Rows are points. Each copy is the shape, with its points in the same order, stretched, turned, moved and blurred by noise. Some copies are also mirrored. Which?
In the rows, 128 means zero.

Shape, 6 rows:
[[ 68  95 129]
 [111 115 173]
 [173  89 145]
 [173  87 144]
 [142 148 112]
 [156 166 117]]
Copy 1 (6 x 3):
[[103  81 169]
 [140 155 168]
 [127 199  86]
 [127 193  90]
 [147 139  97]
 [167 157  99]]
Copy 1 is: mirrored
Copy 2 (6 x 3):
[[109 150 184]
 [163 134 185]
 [188 130  97]
 [190 133  95]
 [106  96 122]
 [109  79 114]]
Copy 2 is: mirrored
Copy 3 (6 x 3):
[[101  63 135]
 [179 107 123]
 [179 171 184]
 [177 160 188]
 [107 135 127]
 [126 157 119]]
Copy 3 is: mirrored
Copy 4 (6 x 3):
[[ 86 159 190]
 [ 94 169 135]
 [159 159 125]
 [156 168 132]
 [123 107 139]
 [125  99 120]]
Copy 4 is: only turned

Shape, 10 rows:
[[134  93 223 142]
 [120  91  99  63]
 [115 101  87 105]
 [166  95 187 134]
 [154 102 183 152]
 [ 99 131 105 101]
 [114 131  84 129]
 [145 159  91  98]
 [138 121 111 129]
 [132 126 199 143]]
Copy 1 (10 x 4):
[[210 149 114 115]
 [ 82 150 132  78]
 [ 97 102 146  88]
 [186 176 137 140]
 [182 146 131 130]
 [ 94  92  97 107]
 [106  78 142 117]
 [ 76 132 120 168]
 [120 114 144 128]
 [182 133  88 144]]
Copy 1 is: mirrored
Copy 2:
[[101  99 132  42]
 [137 165  53 129]
 [120 143  94 144]
 [124  90 119  64]
 [117  84 122  65]
 [138 149 117 144]
 [129 131 116 160]
 [171 133 109 142]
 [135 118 121 125]
 [128 103 150  68]]
Copy 2 is: only turned
Copy 3:
[[126 136 153 223]
 [102 174  80  96]
 [144 165  72 107]
 [123 168 159 194]
 [143 154 152 195]
 [134 135  91 102]
 [164 148  86 103]
 [121 157 135  83]
 [149 160 112 127]
 [131 124 161 191]]
Copy 3 is: mirrored
Copy 4 (10 x 4):
[[112  78 236 121]
 [200  91 103 138]
 [161  98  89 116]
 [117  92 204 158]
 [102  90 193 137]
 [167 125 104  91]
 [132 127  81 102]
 [154 159 105 142]
 [122 112 117 126]
 [115 111 210 115]]
Copy 4 is: only turned

Shape:
[[153 169 173  94  86  85  78 179]
 [144 176 120 151 145 183  95 179]
 [116 119 109 142  99 155 107 131]
 [ 98 100 152 117 194 105 164 159]
 [ 78 141 134 108  81 115 124  77]
 [178 115 178 149 132 145 153 140]
 [121 105 214 155 125 132 176 140]
 [ 98 132 173 179 103 109 155 152]
 [115 129 155 167 182  56 128 158]
 [174 128 171  65 150  91 129 163]
 [132  92 132 129 128 118 136 175]
 [147 124 114 104  98 136  80 148]
 [112  94  97 132 189 161  97 106]
 [110 184  78 152 127  69 103 121]]
Copy 1, 14 rows:
[[ 26  87  80 104  98 123  72  74]
 [178  54  85 131 118 138  65 103]
 [153 146  98 112 170 122 141 116]
 [ 88 100 206 160 105 110 105 128]
 [100 177 110 116 183  41 170  92]
 [137  73 140 137  85 112 121 188]
 [104  86 160 169 137  77 109 197]
 [110 137 123 160 129  86  95 153]
 [ 82 135 193 121  43  91  58 121]
 [ 37  64 151 126  61 133 115 110]
 [101 123 139 139 122 164 128 133]
 [107 124  89  89 145 148 134  91]
 [179 127 187  90 149 103 134 120]
 [120 194 103  96  48  85 109  51]]
Copy 1 is: only turned
Copy 2, 14 rows:
[[155 152  79 109 131  74 122 193]
 [ 70 140  65 151 126 130 105 170]
 [105 144 104 163 161 107 143 124]
 [134 135 162 128  97 164  85 136]
 [172 125 106 175 177 106 151 111]
 [132 112 123 107 124 152 160 151]
 [162 130 148 141 103 173 175 156]
 [152 163 149 169 140 148 169 158]
 [134 149 188 139 137 139  97 196]
 [159 128 112  69 107 113  91 145]
 [120 163 145 121 134 123 132 131]
 [107 138  90 128 153  73 116 138]
 [ 75 104 136 165 146 115  83 115]
 [138 150 115 156 198 116  94 166]]
Copy 2 is: only turned
